Each row is a point. To make a cloud, some directions were put in groups of two or more. Within a group, all points are equally far from the middle, so they leave a hole (a ring in 2 directions, a hollow ball in 3). The other directions are filled evenly. Then the cloud was stretched, turned, moved and blurred a little. Count the holes, and give their numbers of directions, smallest first.
(in the rows, 128 means zero)

Cloud (13 x 2)
[[192 148]
 [191 158]
 [153 145]
 [ 95 157]
 [ 98 120]
 [121 179]
 [164 150]
 [110  94]
 [127 187]
 [ 79 114]
 [162  90]
 [ 80 110]
 [143  88]]
Holes: 0

Cloud (20 x 3)
[[156 116 155]
 [166 108 138]
 [151 166 187]
 [ 86 157 121]
 [198 146 115]
 [162 145 171]
 [156 189 110]
 [124 182  91]
 [186 139 137]
 [148 116 161]
 [159 187 104]
 [138 133  45]
 [121 194 112]
 [149 103 136]
 [158  96 120]
 [143 195 121]
 [ 98 123 164]
 [ 89 150 118]
 [135 136  50]
 [140 195 114]]
Holes: 1 (2)

Cloud (29 x 4)
[[119  92  80 129]
 [ 86 126  76 146]
 [139 111 140  58]
 [111 192  81 136]
 [146  95  83 118]
 [149 187  97  98]
 [165  96 107 150]
 [112 184  82 169]
 [ 77 113 162  99]
 [145  92  85 128]
 [ 88 146 156 179]
 [113  95 124 174]
 [162 148 177  90]
 [142 113 123  59]
 [117  93 116 171]
 [106  99 150  70]
 [ 83 142  76 148]
 [101 102  77 130]
 [141  92 171 133]
 [161  95  99 145]
 [175 120 169 140]
 [149 189  97 176]
 [110  98 110  68]
 [152 182 179 115]
 [ 81 146 167 161]
 [135 194 178 128]
 [101 164  96 188]
 [ 85 115  78 117]
 [155 163 139  68]]
Holes: 2 (2, 2)

Cloud (53 x 6)
[[114 119  80 155 150 100]
 [126  89 106  89  54 106]
 [182 120 117 162  92 135]
 [119 138  78 145  87  94]
 [103 163 134 117  67 128]
 [117 116  85 111  69  81]
 [159  77 176  90 152 136]
 [111 101  80 123 175 138]
 [ 97 131 148  47  91 111]
 [163  69 102  66 101  89]
 [115  85  77  98 169 135]
 [132 101 106 118  56  88]
 [131 103 105 141  96  63]
 [142 149 105  67 164 170]
 [136  68 146 115 163  92]
 [152  83  64 101 151  96]
 [101 141 139 125 121 182]
 [153  85 162  74 127  70]
 [124 118  76  56  75 133]
 [106 147 119 127 157 173]
 [149 179 150 105  88  82]
 [157 192  84 107 134 127]
 [155 129 180  54  92 138]
 [134  98 121 122  53 147]
 [181 105 136 129 178 143]
 [ 96  76 156 124 100 137]
 [136 134 163  79 159  71]
 [125 150  56 110 159 136]
 [166  92 134  88 179  88]
 [166  87 133  87  67  82]
 [127  87 149 133  65 134]
 [158 116 153 142  96  67]
 [ 89 132 170  66 121 118]
 [161 108 190 126  87 119]
 [143  97 182 142 110  90]
 [124 149  68  60 152 103]
 [193 164 107  95 109  79]
 [165 132 155  38  84 113]
 [190 144  99  59 134  80]
 [115 161 137  94 163  78]
 [173 138 160 138 169 141]
 [137 130  83 158  84 107]
 [107  66 109  62 104 125]
 [165 153 151 130 179 130]
 [ 85 111 136 152 111 104]
 [189 135 134 159 142 134]
 [118  63 140 124 159 120]
 [105  73 144 140 148 118]
 [151  77 138  85 113  61]
 [141 147 187  75  82 128]
 [154 106  92 118  53 127]
 [ 94 107  81  81 141  84]
 [170 163 147 102 134 178]]
Holes: 2 (2, 4)

Cloud (86 x 8)
[[111  84  85 142 159 159 175 110]
 [ 93 106 162 102 100 133 178 181]
 [112 121 149 105 127 177  72  98]
 [161 116 156 136 186 146 150 143]
 [139 146  83 147 142 109  86 118]
 [163 121  73  71 129 159 107 107]
 [ 93 148 176 107 149 152 109 142]
 [135 172  99  92 112 148 160 167]
 [ 80 143  89 147 115 136  99 110]
 [168 124 119 130  68 119 144  43]
 [186 172  63 113 123 126 147  41]
 [101 116  64  70 174 140 140 115]
 [140  77 114 100 100 102 166  97]
 [158 137  83 138 176  98 138  68]
 [103 110 133 153 152 168 201  60]
 [138  73 143  50 108 164 195  96]
 [115  87 103 121 126 131  82  77]
 [111 116 125 119 148 187 213  93]
 [124 180 165  63 122 104 159 100]
 [ 69  98  64 122 147 165 112  85]
 [123 206 147 159 128 109  92  67]
 [171 175 122 103 136 194  92  48]
 [138 177  83 108 114 127 114 123]
 [121  71 103  87 108 184 160 115]
 [ 56 178 164 103 120  87 136  81]
 [122  92 126 131  88 141 181  70]
 [117 187 155 118 182 137 152 102]
 [117 117 112 124 169 126 125  40]
 [165 136  46  78 144 113 132 109]
 [ 99 191 115  73 135 125 193  82]
 [113 139 149  87 116 125 139 125]
 [123 119  95 118 169 124 112 136]
 [129  98 179 118 140 187 132  63]
 [ 92 180 137 126 160 101 168 100]
 [ 72 151  67 102  96 142 158  93]
 [ 95 139 128  71 141  78 146 105]
 [169 182 111 107 137 117 179 142]
 [ 86 118  69 101 151 116 135 126]
 [166 123  18 108 140 129 118 102]
 [148  93  66  71 162 139 167 105]
 [ 90 134  40 144 139 153 158  98]
 [163 141  92 101  87 163  84  54]
 [157 129  82  69 103 194 198 127]
 [156 105 119  73  75 173 154 120]
 [125 124 159 122  89 199 103  57]
 [167 203 126  58 145 175  89 106]
 [104 140  98 101  77 136 133  53]
 [119 114  78  98 118  84 175 148]
 [ 97 149 119  51  83 155 181 153]
 [158 139 148  96  50  87 157 124]
 [197 157  94 100 129 128 171 187]
 [127 111 135 139  96 164 175 152]
 [126 176 117 126 171 187 123  76]
 [168 134 152  94 103 143 132  93]
 [139 124 167 138  93 172 167 140]
 [139 139 184 107 132 175 188  63]
 [160 199 105 151 116 110 162 113]
 [ 99 182 139 102 178 180 127 104]
 [ 99 153 137 117 126 176 160 183]
 [151 193 142 111 166 148  91 129]
 [105  99 102  72 112 164 192 160]
 [113 144 119  72 214 185 111 111]
 [151 187 153  75 127 173  80 109]
 [151 179 114  67  91 123 161 170]
 [110 174 160  54  86  95  86  48]
 [151 157  90 102 133 160 176  86]
 [174  79  75  87 101 115 125 120]
 [147 126  81 159 131  74 176 141]
 [138 142 135  75 143 140 183 128]
 [140 154  98 139 147 101  77 102]
 [109 102  73  68 146 125 188 140]
 [ 53 130 132 156 127  91 103 105]
 [138  87 129  71 135 129  61 106]
 [ 97 108 119  96 132 197 127  93]
 [140 130  87 100 146 142  78 193]
 [ 72 226 106 116 141 131 120  93]
 [125  98 122 131 108 133 111 160]
 [139 110  87 120 171 103 160 116]
 [114  93 110 103  89 114 102 101]
 [179 180  93 111 123  76 138  86]
 [147  88 124 108 159 137 166 144]
 [160 119 131  75 104 122 166 155]
 [114 139  88  87 165 140 126 142]
 [ 84 131 130 127 167 129 115 104]
 [129 165  78 103  99 101 196 105]
 [143 100 122 100  97 158 176  79]]
Holes: 0

Cloud (91 x 9)
[[167  74 138 149 103 233 135 130 112]
 [168 151 146 100 159 161 201 129  76]
 [135 177 155  98 123  55 137 151  86]
 [140  61 129 148 150 153 171 164 108]
 [123 172 171 126 134 162  85 107 103]
 [170 179 102 158 106 117 181 121 145]
 [158 185 116  88 146 166 116  99 138]
 [156 107 174 129 103 180 123 100  51]
 [117 129 101 103 166 122 129 188 116]
 [110 146 111 115 172  79 179 106 127]
 [180 116 149 166 186  93 114 111 147]
 [137 123 126 138 129 152  65 102 123]
 [163 185 107 161 142 174 131 101 104]
 [134 104 114 112  92 175 187  79 131]
 [174 163 123 115  84 155 107 130  97]
 [149 120 129 123 116 179 177 164  35]
 [146 138 108 139 108  83 168 190 139]
 [189 107 110 149 177 200 143 105  69]
 [192 166 101 145 104 160 138 114  80]
 [171  64 163  59 119 174 133 126 107]
 [194 155 139  92 126 115  94 100  87]
 [124 158 133 127  81 122 156 125 180]
 [142 189 157  99 131  55 150  86  91]
 [ 99  69 120 134 130 136 107 179 119]
 [171 134 103 115 127 103 111  79 173]
 [138  98 126 133 142  91 136 177  85]
 [147  94 114  78 102 146 194 100  84]
 [156 172 125 142 100 120 127  68 130]
 [187 130 152 133 146 173 114 173 101]
 [185 112 164 103 133 170 169 142 157]
 [125  86 169 121  93  66 135 117 105]
 [119 169 102  95  78 150 164 140 163]
 [101 179 147  66 133 125 138 143 134]
 [104 197  79 100 141 171 135 119  89]
 [132  72 118 168 112 244 126 156  93]
 [189 151 120  89 165  88 190 119 130]
 [ 96  63  99 136 144 134 151 144 125]
 [110  95 124 104 180 143 116  73  94]
 [190  94 173 119  99 120 101 139  84]
 [132  41 111 158 149 176 140 137 108]
 [182 112 120 104 191 154 136  58 109]
 [104  85 145 116  54 190 171 148 118]
 [130 131  87 140 113 193 124 104 158]
 [137 191 124 113 133 160  97 146  88]
 [126 142 119  91  73 111 125 134  74]
 [135  82 177  83 137 168 177 165 118]
 [144 169 120  82 204 110 156  94 147]
 [123 139  91  88  80 139 143 167  52]
 [102  79  84 163 138 132 134 154  81]
 [122  63 124 121 157 180 184 134 124]
 [180  82 150 127 163 165 184 136  76]
 [ 78 120 167 115 116 118 174 150 115]
 [143  31 142 145  72 159 157 147 117]
 [177 164 158  76 102 142 157 150 101]
 [159 145 100 126 104 101  98  90 163]
 [198 132 140  66 170  87 110 116 146]
 [116  76  77 146 135 105 151 125  96]
 [ 81 151 131 123 105 135 141 140  62]
 [219 141 185 131 173 133 165 113  98]
 [127 143  87  93 123  89 110  84 135]
 [159 138 145  83 218 151 147  72  93]
 [144  58 155 102  99  92 134  94 120]
 [ 95  97  97  81  96 137 112 122 141]
 [ 70  91 101 126 112 241 125 167  79]
 [ 85 106  78 154 129 185 141 121 144]
 [113  86 116  74 106 205 138  88  82]
 [141 136 137 100 161  31 121  91 170]
 [ 96 156 189 113 111 133 111 117 142]
 [190  79 199 125 180 133 140 141 141]
 [201 130 147  98 179  58 153 107 166]
 [181  76 202 142 161 170 121 140 122]
 [160  24 125 137 102 221 114 133  66]
 [155 117 148 124 105 104 202 148 152]
 [165  96 162 186 130 120 135 102 118]
 [113 122  69  84 144 137 139 171  60]
 [171 120  88  97  64 114 117 140  94]
 [108 156  61 175  99 123 117 131 110]
 [141  43 172  81 113 161 157 136  76]
 [201 195 178 134 144  93 177 112 140]
 [125 102 184 165 142 140 141  73 118]
 [114 124 183 139 140 122 150  78 168]
 [154 146  98 122 151 166 199  78 102]
 [153  86 181  71  98 162 164 154  97]
 [100 120 135 125 202 104 126 117 120]
 [155 130 110  84  83  71 135 106 123]
 [185 143 195 159 147 119 175 135 129]
 [101  70 109  82  81 140 180 174 102]
 [195 154 158 101 188 161 130 147  72]
 [161  80 141  93 136 192 133 176 135]
 [140 121 130 124  73 155 110 189 136]
 [103 155  57  85 146 139 111 130 111]]
Holes: 1 (8)
